Every row gives one point. Each copy is the shape, with its points in the same order, stretched, turned, moved and blurred by noise. Say if it was mirrored as well.
(in the rows, 128 means zero)

Shape (9 x 3):
[[152 104  85]
 [135  75 117]
 [155 162 120]
 [160 106 131]
 [ 91 122 107]
 [ 74  82 131]
 [ 84 147  97]
 [115 169 137]
 [128 161 135]]
Copy 1 (9 x 3):
[[100  86  90]
 [100  77 146]
 [152 127  86]
 [134  77 126]
 [ 97 156 135]
 [ 86 139 192]
 [100 184 115]
 [151 169 123]
 [151 152 116]]
Copy 1 is: only turned
Copy 2 (9 x 3):
[[ 65  77 153]
 [ 97  59 123]
 [111 153 151]
 [109  88 163]
 [121 114  82]
 [135  75  60]
 [110 143  76]
 [143 165 114]
 [136 153 131]]
Copy 2 is: mirrored

Shape (10 x 4):
[[187 100 129 146]
 [116 126 121 132]
 [125 139 119 118]
 [ 79 168 137 137]
 [110 112 144 114]
 [109 150 156 146]
 [114 137 163  55]
 [146  61 160  73]
 [ 79 107 160  93]
 [ 76 150 126 157]]
Copy 1 (10 x 4):
[[134 148 159 167]
 [107 132 121 133]
 [119 108 130 131]
 [114 147 100  94]
 [ 95 143 150 116]
 [124 170 129 100]
 [109  96 199  83]
 [ 81 127 220 134]
 [ 73 144 161  94]
 [104 162  84 108]]
Copy 1 is: only turned
Copy 2 (10 x 4):
[[143  85 170 138]
 [127 119 111 123]
 [149 128 117 125]
 [117 180  90 124]
 [132 132  91 159]
 [115 170 112 143]
 [179 184  71 185]
 [165 103  95 201]
 [126 151  63 173]
 [ 94 145  98 106]]
Copy 2 is: mirrored
Copy 3 (10 x 4):
[[181  99 150 183]
 [135 127 140 134]
 [150 126 133 131]
 [138 181 144  97]
 [126 105 166 129]
 [160 162 167 112]
 [145  87 160  85]
 [118  25 184 152]
 [101  98 179 106]
 [121 177 144 116]]
Copy 3 is: only turned

Shape (10 x 6):
[[144 154 150 108 121 176]
 [119 155 124 135 193 106]
 [ 79 132 164 137 117 117]
 [124 122 156 115 113 137]
 [105  82 128 150  88 126]
 [ 97 118 142  83  97  88]
 [108  65 132  98 109  89]
 [120 153 178 147 187  68]
 [171 147  72 140 126 120]
 [157 148 105 124 148 157]]
Copy 1 (10 x 6):
[[132  93 173 134 142 131]
 [102 155 135  69 115 127]
 [166 148 135 144  93  98]
 [133 112 149 152 129 109]
 [139 124  89 178 109 107]
 [115 105 155 166  73  98]
 [ 89 127 116 187  98  93]
 [126 154 128  58 101  66]
 [ 90  57 109  99 105 181]
 [102  98 143 105 142 161]]
Copy 1 is: only turned
Copy 2 (10 x 6):
[[137 118 183 169 115 150]
 [ 93 182 109 166 173 140]
 [ 85 141 159  66 137 118]
 [129 104 151 123 135 136]
 [109  80 109  79 110 120]
 [148 124 136  69 153  76]
 [170  98 102  63 154 106]
 [ 60 155 129 120 232 147]
 [109 102  78 226 120 109]
 [128 133 114 212 121 138]]
Copy 2 is: only turned
Copy 3 (10 x 6):
[[102 137 117  80 152 114]
 [162 174 127 159 191 122]
 [156 115 155 123 138 165]
 [129 120 130 104 126 121]
 [126  84 127 145  86 148]
 [188 136 141 101  77 133]
 [182 102 123 129  76 117]
 [163 157 180 181 181 110]
 [ 97 183  83 172 126 111]
 [107 154  94 135 164 112]]
Copy 3 is: mirrored
Copy 4 (10 x 6):
[[102 148 182 149 101 122]
 [148  68 162  95 163 120]
 [177 121 159 104  95 132]
 [136 129 148 135  91 115]
 [153 140  96 118  99 149]
 [157 128 116 107 101  65]
 [142 103  73 106  94  87]
 [204  31 173 118 131 118]
 [118 126 106 142 196 122]
 [ 93 125 154 136 152 128]]
Copy 4 is: mirrored

Shape (12 x 6):
[[111 131 134 125 115 117]
 [ 96 123  46 158 162 132]
 [126  77 117 124 148 158]
 [142 174  81  84 134  70]
 [138 105 145 127 129 141]
 [127 180 111 118 148 109]
 [129  97 140 137 137 102]
 [156 143 142 104 109 119]
 [125 173 139  95 141 115]
 [154 154 129 121 102 118]
 [ 84  87  52 116 130 150]
 [ 41 120 106 198 173 111]]
Copy 1 (12 x 6):
[[122 161 144 124 129 122]
 [103 104 150 134  74 137]
 [137  90 158 130 153 144]
 [ 43 136 154 138 147  93]
 [131 123 138 121 155 128]
 [ 71 156 119 138 128 117]
 [139 133 141 138 143 105]
 [ 90 147 130 109 171 110]
 [ 73 162 138 139 158 127]
 [ 92 153 119 105 141 105]
 [117  84 189 112 105 157]
 [158 167 138 170  39 142]]
Copy 1 is: only turned
Copy 2 (12 x 6):
[[125 127 124 149 149 146]
 [123  68 108 105 159 110]
 [154 131 144  81 126 121]
 [104 116  66 196 167  81]
 [131 147 153 117 123 131]
 [ 84 137  88 165 165 123]
 [144 122 175 134 151 122]
 [107 156 122 163 122 121]
 [ 90 164  83 163 163 139]
 [ 97 143 123 170 118 124]
 [167  82  82  94 140 115]
 [128  61 162 106 209 175]]
Copy 2 is: mirrored
Copy 3 (12 x 6):
[[127 131  94 128 125 143]
 [109 177  61 200 193  79]
 [ 96 148 120 158 106  82]
 [100  92  78 126 210 175]
 [121 135 131 117 112 120]
 [124 142 103 122 193 177]
 [ 91 144  91 109 111 112]
 [138 101 130  95 138 160]
 [118 129 124 118 167 200]
 [150 110 120  97 157 156]
 [109 133  79 231 137  69]
 [ 91 235  29 174 134 103]]
Copy 3 is: only turned

Shape (13 x 8):
[[116  86  73 173 115 132 149 138]
 [ 90  89 111 158 122 190  99 138]
 [165 130 145 102  78 194 141 140]
 [125 129 109 101 107 108  65 177]
 [ 94 156 152  81  99 196 109 173]
 [165  74 102 130 151 116  80 127]
 [123 106 111  91 122 111  96 135]
 [121 135 127 165  76 108 139 111]
 [155 156 150 109 157 163 151 105]
 [140  94  77 152  94 120 143  92]
 [127 128  90 162  95 156 116 101]
 [108 156  88 169 144 116 150 173]
 [ 86  99 154 133 122 112 111 124]]
Copy 1 (13 x 8):
[[173 104 126 121 113 100 173 144]
 [159  92 129  91  52 159 152 142]
 [108 145 105  55  98 137 112 179]
 [142 113 116 155  71 124  69 160]
 [ 82 124 103  91  39 148 121 167]
 [190 106 117 146 141 160  78 140]
 [158 131  87 153 105 126 100 138]
 [137 134 150 101 112  77 131 115]
 [ 98 164 119 107 151 165 145 140]
 [183 142 121 110 125  94 143 130]
 [158 142 156  96  87 121 141 141]
 [108 113 160 155 109 103 180 164]
 [132  99 106 130 102 126 118  91]]
Copy 1 is: only turned
Copy 2 (13 x 8):
[[184  82 127 149 188 159 133 148]
 [114  70 180 149 188 184 150 138]
 [125 143 181 103 136 195 100  73]
 [ 98 111 110 194 151 108  83 127]
 [ 60 144 129 127 150 192 135 101]
 [140  79 171 167 186  69  87 123]
 [114 103 120 170 151  81 112 111]
 [163 101 143 143  76 165 111 148]
 [123 168 166  66 131 118 126 124]
 [199 100 156 156 140 125 127 119]
 [163 122 175 160 134 164 131 142]
 [143 134  79 134 165 156 120 199]
 [108  58 135 129 116 122 132 131]]
Copy 2 is: only turned
Copy 3 (13 x 8):
[[ 93 186 108 121 172 142 140  97]
 [120 171  69 148 178 166  98  91]
 [ 80 159 111 197 118 127 116 184]
 [143 132 147 182 173  77  86  95]
 [ 77 123  77 176 143 128  62 145]
 [191 135 134 163 162 106 151  84]
 [133 116 132 176 155 102 121  80]
 [ 80 187 181 163 150 151 104 122]
 [120 127 118 139  85 144 120 146]
 [100 201 144 160 143 131 143  89]
 [110 218 128 163 144 143  96  94]
 [ 95 162 126  87 153 120  92 125]
 [117 112 139 157 168 160 114  95]]
Copy 3 is: only turned
Copy 4 (13 x 8):
[[ 93 146 180 157  88 103 118 176]
 [ 80 113 155 131  62  62 135 104]
 [165 173 137  70  83 107 134 102]
 [106  63 111  99 136  93  71 142]
 [133 103 131  83  63 124 101  56]
 [ 74 121 123  94 168  63 109 142]
 [ 83  97 132  87 142 115 110 128]
 [147 115 129 171 103 142 143 181]
 [120 175 103 109 122 163 129  86]
 [ 95 156 148 128 106 116 150 188]
 [104 142 108 138  72 108 140 161]
 [117 127 140 190  93 152  62 170]
 [104  76 152 148 129 124 146 114]]
Copy 4 is: mirrored

Shape (12 x 9):
[[ 70 141  91 120 140 106  73 159 174]
 [ 93  78 101 145 114 151  65 152  91]
 [147  85 117 125 159 164  65 141  97]
 [149  75 167 151 171 156 124 103 161]
 [ 86 153 108 136 155 172 108  85 148]
 [146 129 139 145 104 147 144 146 131]
 [155 155 171 103 108 113  96 145 106]
 [121  82 111  95 154  89 103 136 105]
 [100 106 116 101 104 177 100  75 107]
 [ 96  89  96  83 175 167 128 121  95]
 [108 156 149 135 149 123 136 134 123]
 [101 108 173  80 165  95 137 146 138]]
Copy 1 (12 x 9):
[[114 107 121 186  78 143 104 103  89]
 [ 93 116  99  99  92  79  63  98  45]
 [ 91 108 122 107 140  82  47 147  93]
 [ 95 106 210 129 153  71 121 147 116]
 [ 56  84 122 174 126  89 131 112 133]
 [116 133 137  81 101 129 120 100 144]
 [101 152 133  71 144 185 118 134 118]
 [149  93 126 126 132 107 104 171  66]
 [ 69  53 124  95 133  92 117 125  75]
 [101  54 111 134  92  66 102 190 102]
 [ 95 147 129 137 111 127 152 130 137]
 [126 113 181 138  98 150 165 184  93]]
Copy 1 is: mirrored
Copy 2 (12 x 9):
[[141 125 190  82 171 145 103 102 161]
 [148  47 128  54 107 133 144 138 114]
 [194  66  98  69 104 130 143 134 110]
 [170  81  94 130 100 182 138  84 142]
 [131 146 143  84 116 154 157 125 168]
 [121 102 129 170 122 120 125 140 136]
 [117 118 109 135 102 123  91 139  89]
 [151 102 111  81 137 114 125  71  99]
 [107 109  77  50  91 133 152 128 135]
 [164 115 114  57 101  83 162  88 143]
 [120 139 154 143 105 126 130 111 128]
 [131 125 136 116 100 122  96  43 126]]
Copy 2 is: only turned
Copy 3 (12 x 9):
[[ 95 125 142  99 155  81 187 131 197]
 [110 131 162  55  80 104  85 127 158]
 [169 113 160  69 109 124  54 134 185]
 [129 133  88 134 159 143  40 136 187]
 [141 113  82  88 136 143 182 105 174]
 [134 147 139 160 109 159 119 166 156]
 [199 188 165 161 127 116 135 136 145]
 [129 102 161 123 149  76  98 114 140]
 [163 135  97  65 111 125 128 136 112]
 [139  70 154  61 151 144 117 107 132]
 [136 144 138 158 146 144 167  92 158]
 [126 147 162 147 207 109 128  98 140]]
Copy 3 is: mirrored
Copy 4 (12 x 9):
[[204  70  93 124 139 175 116 145 121]
 [164 129 132 129  67 186  96  69 138]
 [138 145 191 161  94 179 103  82 128]
 [ 80 150 174 120 160 178  99 114 160]
 [169 137  94 138 154 135  66 141 134]
 [122 154 122 137 113 115 149 121 151]
 [105 124 146 155  74 132 150 161 109]
 [139 122 153 102  98 176 139  89  66]
 [158 189 137 105  82 153  78 119 121]
 [160 181 129 136 126 174 102  78  79]
 [119 120  87 152 130 135 122 136 117]
 [107 126 122 126 138 201 151 135  84]]
Copy 4 is: only turned

Shape (13 x 9):
[[124 100 124  80 118 110 157 104 122]
 [116 116  88  85 103 100 151 167  97]
 [140 103 166 124  97 154 152 141  90]
 [105 121 107 119 121 140 123 159 117]
 [123 126 161 105 157 146 126 114 149]
 [ 68 129 156 130 145 129 159 156 126]
 [ 44 125 129 163 125 105  78 115 129]
 [174 143 211 106 126 151 148 111 149]
 [104  59 149 116 157 133 146 101 164]
 [152 102 148 154 153 125 147 111 163]
 [100 140 131 105  65  89 147 104 102]
 [123 134 121 132 115 137 123  81  84]
 [137  76 165 148 161  71 150 181 110]]
Copy 1 (13 x 9):
[[130 113 132 149  84 143 163 127 169]
 [111 115 109 110 117 165 172 118 132]
 [113  98  97 165 149 127 136 140 140]
 [135 127 102 117 133 159 139 134 127]
 [166 124 143 169  99 132 126 139 138]
 [172 115 121 134 157 134 158 130 138]
 [149 166 121  83 172 127 134 150 161]
 [141 105 125 199 103  83 124 137 120]
 [183  81 172 159  77 149 137 139 192]
 [172  88 154 144  88 108 119 104 168]
 [ 96 148  89 115 145 106 182 133 160]
 [106 157  96 148 139 129 131 120 162]
 [142  58 189 124 139 132 152 106 149]]
Copy 1 is: only turned
Copy 2 (13 x 9):
[[144 140 124  98 169 144 161 105 156]
 [189 140 121 154 132 140 202 132 166]
 [118  82  94 127 172 164 173 127 111]
 [141 113 125 157 111 137 168 113 156]
 [100 113 136  85 126 163 114 108 137]
 [145 120 102 121  93 163 145  69 138]
 [ 85 158 103 160  82 105 159  62 137]
 [100  93 139  46 155 184 113 130  66]
 [ 89 125 132 109 155 172 126  64 173]
 [ 97 120 137 128 155 160  96  96 115]
 [153 156 102 102 152 109 195  97 105]
 [106 120  92 134 174  98 137 132 131]
 [118 146  99 166 135 203 151 121 125]]
Copy 2 is: only turned
Copy 3 (13 x 9):
[[ 77 142 135 139  79  78 136 112 191]
 [126 194 161  93  61 133 126  86 191]
 [ 70 123 139  84 111 105 112  76 132]
 [144 166 123 114 107 139  99  90 150]
 [106 113  64 133 131  85 142 128 139]
 [ 68 161  72 110 119 178 122  97 164]
 [110 237 113 195 178 147  91  85 130]
 [ 69  79  89  70 158  50 157 166 118]
 [ 53 118  66 195  78 112 104 130 139]
 [ 84 111 102 172 125 128 133 171 104]
 [ 62 195 203 108 148  88 126 112 200]
 [117 142 172 162 169  84 139  60 159]
 [ 54 195  81 116  52 180 169 121  82]]
Copy 3 is: only turned

Shape (15 x 11):
[[147  92 176  97 116 138 173  89 144 183 176]
 [106 102 113 161 124 171 158 153 141 178 101]
 [130 141 171  94 116 110 119  78 128 159 157]
 [130 165 158 106 142 141  85 148 187 174 109]
 [144 155 133 103 160 141 147 159  89  91 171]
 [ 71  83  82 133  77  81 143 126 107 117 163]
 [108 155 121 149 118 175 123 127 160 113 137]
 [114 110 146 175 142 159 149 153 166 140 132]
 [ 93  81 109  87  82 109 158 118  90  91 131]
 [165 153  92 106  88  82 133 152 111 134 142]
 [142 122 126 156 159 125 148  87 135 172 107]
 [158 153 132  97 134 115 170  93 141 130 128]
 [123 138 173 137 102 135 101 140 105  99 149]
 [136  72  85 173 121 129  90  83 144 163 127]
 [155  71 169 141 177 134 159  84 128 108 126]]
Copy 1 (15 x 11):
[[100  81 173 140 176  88 215 113 146 140  92]
 [129  76 144 137 147 165 133  79 168 167 141]
 [ 98 107 128 118 154  75 177 158 116 144 104]
 [153  89  90  79 135 114 160 125 121 195 102]
 [144 162 192 118 119 136 171 133  96 123 149]
 [ 70 142 127 190 142 159 132 132 110 112 137]
 [140 116 124 111 146 169 139 140 147 125 119]
 [133 103 143 116 106 153 152  95 170 146 105]
 [ 93 114 137 186 146 146 148 139  89  74 158]
 [148 138 147 181 143 121 141 161  70 172 122]
 [128  93 144 122 148  83 118  97 151 161 114]
 [136  96 174 134 159  95 146 135  99 134  83]
 [132 124 126 128  96 130 186 173 143 117 139]
 [130 137  87 160 171 108 113  92 174 149 140]
 [137 121 158 134 122  67 156  87 153  92 120]]
Copy 1 is: mirrored
Copy 2 (15 x 11):
[[169 165  75 167 127 115  54 216 132 135 189]
 [178  66 133  95 157 196 126 146 147 106 113]
 [137 200 113 167 140 117 101 178  86 125 187]
 [ 78 116 110 152 184 185 157 150  48  95 190]
 [120 161  38 159  88 150 117 151 147 143 101]
 [166 136 175 141  46 127  83  92 170 118 117]
 [130 129 103  49 127 167 160 124 114 124 145]
 [139  85 111 103 138 185 148 123 140 133 145]
 [184 134 113 143  23  94 100 150 166 120  99]
 [ 94 112 142 178 112 147  41 146 118 110 110]
 [158 129 157 139 201 120  98 146 143 101 150]
 [120 164 101 140 145  94  82 204 134 113 157]
 [119 146  97 141  93 151 144 129  87 162 122]
 [171 101 184 101 138  89  81  59 102 104 172]
 [167 130  86 147 127  67 111 152 151 150 162]]
Copy 2 is: mirrored
Copy 3 (15 x 11):
[[151 139 158  74 125 136 165 122 143 147 243]
 [ 61  94 154  55  95 154  99 164 151 121 132]
 [175 171 160 113 150  87 175  87 111 119 174]
 [134 172 121  57 145  85 121 164 100  94 113]
 [170 176 152 152 138 153  71 146 109 192 169]
 [ 99  92 112 183 133 134 114  84 158  98 170]
 [ 83 171 172  89 138 145 114 132 141 116 107]
 [ 81 137 157  98 127 160 118 176 164 112 157]
 [116 127 129 153  98 162 100  64 105 128 169]
 [179  86 117 116 148 158  95  98 131 149 132]
 [131 122 152  86  92 130 190 121 149 130 115]
 [199 144 161  99  91 159 155  81 134 157 129]
 [133 170 176 138 184 125 111 137  82 132 150]
 [ 53 109 102 101 144 131 198 122 148 119 110]
 [128 183 158 153  94 181 202 143 116 149 172]]
Copy 3 is: only turned

Shape (15 x 12):
[[ 94 164 163 154 125 130 102 119 169 111 155 121]
 [116  92 135 136  95 162 160 111 135 122 126 121]
 [195 122 139  79 128  95 146  88 125 115 158 151]
 [131 174  52 125 120 103 127 139 151  73 176 130]
 [174 158 122 103 159 114 171 132 141 109 127 117]
 [100 157 125 137 138 145 112  96 135  90 113 105]
 [208 100 102 138 156 148  97 169 165 122 117 111]
 [106 136 113  78 142 174 137 152 102  95 107 160]
 [137  87  45 141 134 118 147  98  89  75 136 130]
 [ 98 135 134 107 110  86  88 141 134 114 128 114]
 [171  75  86 162 135 100 129 124 145 200  99 109]
 [133 137 114 119  80 150 154 126 140 116 130  95]
 [113 204 138 101 134 100 105 180  95 124 170 108]
 [141 168 168 168 166 100 131 162 125 112  72 130]
 [137 120 144 113 146 142 166 130 164  99 140 100]]
Copy 1 (15 x 12):
[[145 167  83 106 139 137 117 141  99  79 170 122]
 [116 125 107 164 149 133 145 133 127 100  88 148]
 [110 180 143 160 151 152 128  86 108 177 147 180]
 [130 131 163 129 152  94  94 104 159 106 184 100]
 [122 171 168 121 121 129 166 133 115 125 163 156]
 [154 136 130 108 127 141  97 152  87  74 137 136]
 [ 99 103 150 121 185 209 167 129  93 136 168 136]
 [173 134 167 167 174 142 150 105  92 110  88  83]
 [117  81 164 123 153 118 107  91 157 122  81 144]
 [132 173 122 130 128 154 109 126 141 116 136  76]
 [ 77 111 113 106  94 153 169 173 128 157 107 126]
 [122 133 133 172 131 129 133 131 133  95 142 147]
 [168 171 124 117  90 135 164  86 109  97 201  76]
 [183 170 119  52 110 169 189 165 116 122 151 115]
 [100 154 139 137 149 140 157 135 112  86 140 152]]
Copy 1 is: only turned
Copy 2 (15 x 12):
[[182 122 188  90 135 171 145 153 143  94 144 134]
 [132 101 113 148 189 150  94 107 139  99 124  81]
 [135  90  61 184  88 156 158  88 138 103 190 119]
 [130  29 143 160 171 173 142 163 125 139 154 194]
 [118 102 122 211 105 174 156 141  85 152 131 127]
 [164  76 163 134 148 137  93 149 109 115 140 137]
 [ 86 135  79 123 173 128 198 119  39 185 104  93]
 [150 102  87 136 156 113  62 113  97 182  80 164]
 [ 92  30  63 171 206 156  38 123 102 126 166 141]
 [138  69 107  99 105 133 147 165 154 123 116 137]
 [ 43 159  74 186 156  96 162 163 102 114 144  76]
 [130  66 128 185 169 147 136 125 142 131 121  98]
 [187  89 124 129  84 182 149 198 144 200 132 167]
 [ 87 145 162 113  60 162 111 199  83 179  99 116]
 [153 100 129 171 162 197 158 120  83 115 108  98]]
Copy 2 is: only turned

Shape (15 x 12):
[[100 108 153 127  72 137 141  68 149  96 181 131]
 [148 111 142 104  97  75 179 170 109  89  88 136]
 [131  94  82 159  89 160  87 107 156  95 109 160]
 [168 146 132 131  69 146  96 127 127  84 158 152]
 [167 127 147 164 150 152 114 170 139 170 102 149]
 [176 153 156 158  99  65 133  69 144 153  87 157]
 [112 120  85 133 116 163 174 161 149 163 169 111]
 [127  99 136  99 104  96 142  74 197  80 177 100]
 [158  84 162 137 135 145 126 133  89 176 112 111]
 [163 138 122 188 133 139 136  98 130  85 115  77]
 [ 98 142 130 134 151 158 118  96 161 125 164  77]
 [117 112  66 117 103  58 140 157 149 163 137 120]
 [124 138 135 196 124  79 124 169 169 121 117 116]
 [139 175 120 153 133 138 100 150 134 177  97 140]
 [119 109  92 180 158  99 170  93 112 113 162 156]]
Copy 1 (15 x 12):
[[100  78 127 177 196 139 115  91 118  95 145 163]
 [101  83 120 101 135 111  74 130 165 165 180 117]
 [130  55 119  94 111 152 189 115 125 143 115 139]
 [132  70  89 110 156 182 149 170  97 162 168 150]
 [171 117 128  97 128 141 169 188 164 176 131 112]
 [101 105  97 104 119 141 138 199 172  76 152 138]
 [117 107 157 187 169 157 135  91 145 174 132  91]
 [ 55  90 171 157 219 122 132  89 108  97 168 156]
 [166 128 164 135 107 139 129 150 151 173 153 158]
 [ 74 101 127 166 145 112 159 136 140 181 135 181]
 [ 91 150 155 175 185 126 148  94 100 149 103 158]
 [ 87 115 159 137 102 125 118 110 126 128 173  63]
 [ 97  95 123 142 134  61 133 167 140 142 151  85]
 [142 141 106 100 103 158 154 182 136 160 105 106]
 [104 122  93 165 157  90 168  68 171 120 158 133]]
Copy 1 is: only turned
Copy 2 (15 x 12):
[[ 72 102 122 132 153 165  98 125 171 136 187 110]
 [100 138 149 136 156  95 168 136  92  94 116 150]
 [144 121 109 159  76 159 113 137 109 156 199 126]
 [101 108 144 105  85 122 158 155 105 144 172  74]
 [129  81 157 122  96 124 139 188  87 160  46 162]
 [ 78 109 205 192  78 198 166 119 132 111 102  76]
 [164  97 150  97 175  98 106 145 150 169 146 192]
 [ 80  89 110 138 197 131 124  46 163 153 165 121]
 [ 76 108 139  85  78 163 125 152 132 116  76 173]
 [114 114  86 138  90 126 151 137 154  86 106  80]
 [124  92  94 100 151 141  91 100 143 131 125 102]
 [160 155 158 132 185 146 151 103 141 177 148 186]
 [145 131 119 170 173 117 148 153 103 165  88 142]
 [159 114 171 133  86 155 120 166  97 131  84 107]
 [113 101 104 133 151 181 161 149 166 100 158 164]]
Copy 2 is: only turned

Shape (17 x 12):
[[144 169 155  86 105 126 112 135 150 130  83 149]
 [135 157 143 109 121 171 168  97 131 120  78 108]
 [160 111 133 107 130 125 122 182 140 167  82 131]
 [112 165 129 118 116 114 149 106  94 142 143  93]
 [108 179  66  88 140 168 119 103 141 118  96  94]
 [ 91 168 169  93 158 147 210 105  98 142 137 152]
 [147 146 106  93 105 172 156 113 104 111 117 104]
 [124 173   9  95 134 129 106 115 162 140 136 122]
 [102 161 109  85 129 113 116 129 166 112 116 112]
 [144  91  97 228 129 222 150 122 157 119 135  90]
 [112 132 130  87 106 206 102  99 122 194  91 122]
 [144 153 128 113 139 137 114 151 164 111 142  96]
 [111 112 167  97 130 135 119 215  89 118  94 191]
 [136 121 135 146 195 142 103  99 136 120  93 143]
 [126 114 156 187 111 125 136 103 155 105 125 122]
 [136 114 152 224 117 147 123 170 144 131  92 104]
 [ 69  89  82 154 120 121 139 101 150 114 135  88]]
Copy 1 (17 x 12):
[[114 130 150 137 175 124 103 106  88 126  75 106]
 [104 162 131 129 160  96 171 107 120  85 115  87]
 [167 145 126 123 166 103 124 121  89 180 114 150]
 [120 153 173 163 117 124 114 125 141 118 154 119]
 [ 79 191 117 142 132  73 141 133 126 106  69 109]
 [128 160 101 207 142 174 148  77 112  83 176  93]
 [ 77 154 127 122 143  93 140 125 153 125 121  83]
 [106 169  94 123 109 105 101 151 164 156  33 147]
 [102 156 151 148 121 116 107 115  86 127  77 138]
 [142 201  66  35 116 124 197 184 138 111 131  96]
 [ 92 158 124 158 214  92 139 188 114 110 126 125]
 [ 99 177 125 103 123 109 100 113  96 143 105 106]
 [170  87 126 203 129 146 106 118  23 169 135  84]
 [153 137  90 146 127 102 127 121  83  71 134 161]
 [144 134 138  92 114 161 141 137 103  93 131 130]
 [207 177 151  87 118 129 167 159  66 125 123 116]
 [126 144 144 137  84 144 168 170 109 125 129 175]]
Copy 1 is: only turned
Copy 2 (17 x 12):
[[151 114 164 117 169 123 103 128 125 155  97 140]
 [177 138 133 144 117 160  84 143 133 137  79 111]
 [115 111 119  65 156  99 144 138 108 123 110 159]
 [114 157 133 149 107 159 110 123 117 175 131 102]
 [168 114 138 159 130 170 112 169  84 137 130 106]
 [165 130 138 165 102 159 137 137 213 213 143  93]
 [156 161 110 146 120 124 121 178 109 155  92 103]
 [147  83 150 175 116 113 134 174  84 142 178 117]
 [132 113 169 111 156 147  88 131 105 131 161 118]
 [132  81 133 154  73 136 136 105 131  23  93  59]
 [135 107  98 158 180 156  95 187 131 161  78 113]
 [143 136 143 101 142 131 118  85  86 116 131 109]
 [ 82 138 163  52 194  98 201 193 184 147 123 147]
 [143 133 130 150 131 180 134 114 135  64 111 143]
 [103 107 189 146 106 149  80  75 149  84 121 111]
 [ 89  95 182  93 110 137 129  69 118  62  77 112]
 [ 93  88 161 111 104 169  86 147 122  78 171  98]]
Copy 2 is: mirrored
Copy 3 (17 x 12):
[[ 98 123 112 150  86  82 158 128 114  87 142  71]
 [ 97 143  98 176 101 125 125  93 118 134 165 137]
 [107 129  41 119  96 105 151 142 122  92 128 124]
 [134 116 116 123 139 122 137 102 126 191 155 116]
 [147 118 109 203 112 126 159 156 118 163 167 158]
 [108  95 123 150 112 152 102 104 185 138 142  78]
 [101 140  86 169 100 133 149 122 115 182 142 147]
 [205 137 120 191 118 150 188 165 119 166 134 134]
 [158 111 126 170 105  81 157 135 110 121 120 120]
 [135 242  83 110 149 182  75 106 147 149 120 245]
 [ 80 130  86 174 158 135 155 131 160 114 162 142]
 [146 136 106 116  99  97 150 133 129 141 119 164]
 [ 63  84  64 125 100  77  96 205 133  73  85  65]
 [126 103 126  99 116 175 116 132 125  70 133 144]
 [136 177 139 102 139 120  89  79 108  97 111 132]
 [115 205  72  76 139 104  72 123 124 105 141 167]
 [183 143 116 160 173 122 109 106 105 136  91 172]]
Copy 3 is: only turned
